Rows are points. Each copy is the shape, with its points in the same order, turned, moved and blurred by noise. Is it also mirrored, or only turned?
In the rows, zero is written as 128.

Shape:
[[143  65 159]
 [131 151  41]
 [108 142 136]
 [132 164 106]
 [ 56 119 171]
 [127 153 174]
 [142 160 180]]
Copy 1 (7 x 3):
[[177  86 176]
 [141 170  48]
 [112 157 145]
 [128 182 117]
 [ 76 109 183]
 [130 171 192]
 [142 181 193]]
Copy 1 is: only turned
Copy 2:
[[139  54 182]
 [140 151  69]
 [124 142 163]
 [157 155 132]
 [ 81 132 201]
 [149 144 196]
 [169 145 195]]
Copy 2 is: only turned
Copy 3, 7 rows:
[[137  92 164]
 [ 91 138  33]
 [104 168 128]
 [117 168  87]
 [ 69 160 190]
 [133 182 149]
 [155 183 150]]
Copy 3 is: only turned
Copy 4, 7 rows:
[[ 79 174 117]
 [176  86  50]
 [118 104 135]
 [159 102 116]
 [ 60  84 154]
 [132 130 169]
 [141 139 178]]
Copy 4 is: mirrored

Shape (12 x 6):
[[ 84  89 156 168  85 113]
 [124 111 116 135 187 139]
 [121 185 134 129 159 159]
 [137 139 169  39 129 164]
 [107  92 164 154 152 170]
 [146  80 161  78 123 229]
 [ 61 192 118 133 145  72]
 [ 96 109 140 153 164 132]
 [115 118 156 153 202 121]
 [ 67 129  39  69 203  71]
 [ 98 143  96 149 175 138]
 [158 168 133 115 144  75]]
Copy 1:
[[ 73 125 153 175  82 140]
 [110 141 123 133 183 137]
 [133 201 140 116 149 121]
 [154 118 176  45 121 113]
 [117 133 159 149 143 174]
 [170  89 155  82 123 201]
 [ 46 209 119 123 134  70]
 [ 80 143 143 155 155 142]
 [104 148 154 159 196 128]
 [ 25 150  50  69 185  84]
 [ 92 183 101 137 166 133]
 [128 160 128 127 142  43]]
Copy 1 is: only turned
Copy 2, 12 rows:
[[ 77  97 129 180  60 143]
 [101 162  97 135 151 142]
 [110 168 172 133 157 114]
 [147 162 173  59  97 160]
 [102 157 129 172 111 186]
 [161 135 162 104 120 237]
 [ 39 152 148 126 114  52]
 [ 81 157 113 160 117 144]
 [ 98 195  99 163 124 132]
 [ 28 148  62  45 162  89]
 [ 72 149 120 144 165 121]
 [136 150 122 119 113  58]]
Copy 2 is: mirrored
Copy 3:
[[ 72 109 145 137 103 132]
 [137 110  82 122 180 147]
 [140 184 102 115 188 136]
 [191 163 156  58 143 166]
 [119 116 126 156 153 186]
 [182 150 127 102 110 238]
 [ 73 152 121  80 195  70]
 [110 111 110 134 168 147]
 [130 105 118 149 206 141]
 [107  73  54  14 220 100]
 [103 136  74 117 188 135]
 [164 140 109 102 160  66]]
Copy 3 is: only turned
Copy 4:
[[ 83 107 160 205 108 112]
 [156  96 126 144 174 137]
 [132 172 130 144 188 152]
 [103 148 170  70 132 179]
 [126  93 161 179 151 177]
 [130 109 157 115 100 239]
 [ 74 155 117 148 203  63]
 [126  96 147 170 171 132]
 [149  94 164 162 201 128]
 [114  76  51  76 200  65]
 [136 119  97 165 188 129]
 [148 167 154 120 160  72]]
Copy 4 is: only turned

Shape:
[[189  69 188 116  62 115  93 134 129]
 [134 204 137 212 127  80 131 161 157]
 [ 99 136 109 109 184  82 145 148  65]
 [136 121  97 106  64  96 118 141 151]
 [163  97 102 123 138 148 123  64  67]
 [107  93 111 108 159 132 186  79  67]
 [123 138  90 133 181 142 186 152  96]
 [ 94 161  75 144 156 121  75 210 191]
 [125 135 130 108 153 143 180 131  91]
 [127 175 140 139  63 136  57 216 173]
 [165 102 126 133 107 111 159 117 130]
 [154  99 137 109 110 142 162 108  81]
 [120 200 187 178 151  89 124 133 221]
 [198 158 179  90  50 113 102  97 145]
 [ 83 131 127 139  50 135  71 170 149]]
Copy 1, 15 rows:
[[178 119 194  99 107 144 105 183 159]
 [ 87 218  73 132 171  98 122 155 165]
 [ 82 113  90  76 155  96 159 120  58]
 [163 133  97 105  87 132 146 123 160]
 [129  75 145 170 117 128 107 122  62]
 [109  96 147 141 145 128 176  86  43]
 [ 94 116  78 139 172 136 190 141  67]
 [ 87 127   8  78 159 168 131 144 187]
 [ 92 121 123 134 136 139 187 140  73]
 [118 180  65  73  98 188 105 196 194]
 [153 122 141 144 137 118 155 139 130]
 [142 112 157 141 116 137 158 145  74]
 [ 33 190 120 128 167 117 139 144 226]
 [127 138 174 139  45 114 120 181 176]
 [139 172  90  74  96 203 107 128 163]]
Copy 1 is: mirrored
Copy 2, 15 rows:
[[205 105 159 137  20 107 110 146 123]
 [121 202 103 239 126 113 100 165 174]
 [113 155  54 112 149  66 166 170 101]
 [126 143  88 123  45 131  93 122 163]
 [150  94 101 135 116 110 153  83  61]
 [103 116  89 119 109  89 219 110  75]
 [130 137  48 152 145 103 209 141 145]
 [121 138  79 135 169 147  89 176 230]
 [136 152  79 133 114 110 206 136 119]
 [171 161 103 148  83 191  61 199 195]
 [149 122 104 160  64  95 151 112 138]
 [156 121  96 140  69 113 188 122  95]
 [123 221 183 192 135 118 120 150 200]
 [202 195 145 133  28 141  99  97 118]
 [117 129 111 133  67 189  81 191 159]]
Copy 2 is: only turned

Shape, 18 rows:
[[120 249 102 120 155 157 127 131 148 128 139 105]
 [125 116 127 117 136 107 120 134 141 117 125 109]
 [119 113 157 149 138 104 144 104 129  68 132 101]
 [123 115 110 132 152 161 146 146 132 144  93 106]
 [122 102 156 125 131  98 151  91 136 147  25 181]
 [155 103 105 194 156 127 148 137 146 104 131 162]
 [129 128 157 135 142 119 155 133 148 124 136 108]
 [184 144 119 115 131 102 133 154  95  58 136 100]
 [134 144 105 124 113  96 155 103 143 137 137 107]
 [123 132 116 180 142 105 144 128 108 110 144 115]
 [166 109 152 117 159 102 105 144 127 143  88 127]
 [143 107 146 127 126 111 141 122 145 117 107 113]
 [117 116 159 150 157 127 160 150 134 135 117 141]
 [134 100 137 121 124  97 132 148 150  97  90 130]
 [129 100 161 123 152 217 141 137 147 127 140 107]
 [120 128 131 126 150 182 109 142 127 144 142 105]
 [147 144 108 223  98 102 138 135 138 146 122 111]
 [119 102 140 145  88 153 136 136 133 150 123 138]]
Copy 1 (18 x 12):
[[133 214 107 120 152 163 103  82 123 173 104  61]
 [140 119 125 118 123 118 140 123 142 117 130 110]
 [122 100 157 165 120 138 151 109 137  98 151  84]
 [121 137 129 100 133 144 147 137 125 106  70 120]
 [130  55 152 152 120  78 155  98 154 155  30 127]
 [125 133 135 187 151 149 142 143 166 100 101 162]
 [125 136 153 133 134 129 169 131 136 134 128 101]
 [210 134 123 162 143 141 136 125 118  86 140  77]
 [136 149  98 142 104 119 172 101 150 131 121 102]
 [113 151 123 175 138 117 143 123 125  94 127 112]
 [177 117 162 112 145  91 137 119 146 118  95 131]
 [148 110 147 133 111 120 162 126 146 122 113 111]
 [111 119 155 141 158 119 160 147 128 138 101 123]
 [154  89 139 138 119 114 137 149 159 122 107 105]
 [118 127 168  87 132 199 162 134  97 128 111 140]
 [120 151 137  82 136 159 134 121  98 123 116 139]
 [119 191 141 190  89  99 139 143 145 108 101 138]
 [122 123 132 134  88 130 153 144 103 144 103 154]]
Copy 1 is: mirrored
Copy 2, 18 rows:
[[ 98 215  81 141 169 112 128 144 145 134 161  56]
 [127 103 140 131 144 106 110 118 117 128 134 100]
 [158 113 166  95 143 103 121 125 116  89 174 115]
 [122 108 120  97 142 144 139 163 139 151 112 103]
 [137 122 182  87 159  92 150 112 156 127  49 161]
 [165  98 114 114 167 119  99 162 145 147 146 172]
 [140 118 165 134 148 116 135 132 135 143 158 100]
 [178 113  92 147 145 106 143 140  82  78 150 109]
 [147 122 108 131 119  72 128 101 146 141 144 103]
 [152 129 131 109 125  97 104 156 110 145 166 131]
 [152 111 154 134 170 124 127 128  98 142  82 103]
 [151 104 153 125 142 108 126 127 134 122 128 102]
 [129 122 168 123 156 134 147 147 126 155 136 131]
 [143  86 153 141 145 100 127 137 125  99 105 126]
 [128 105 146  99 148 213 140 125 146 139 154  88]
 [110 123 124 107 148 176 121 129 114 152 144  85]
 [177 143 127 130 103  97  74 169 158 163 141 133]
 [135 114 142 123  92 151 121 114 150 149 120 135]]
Copy 2 is: mirrored
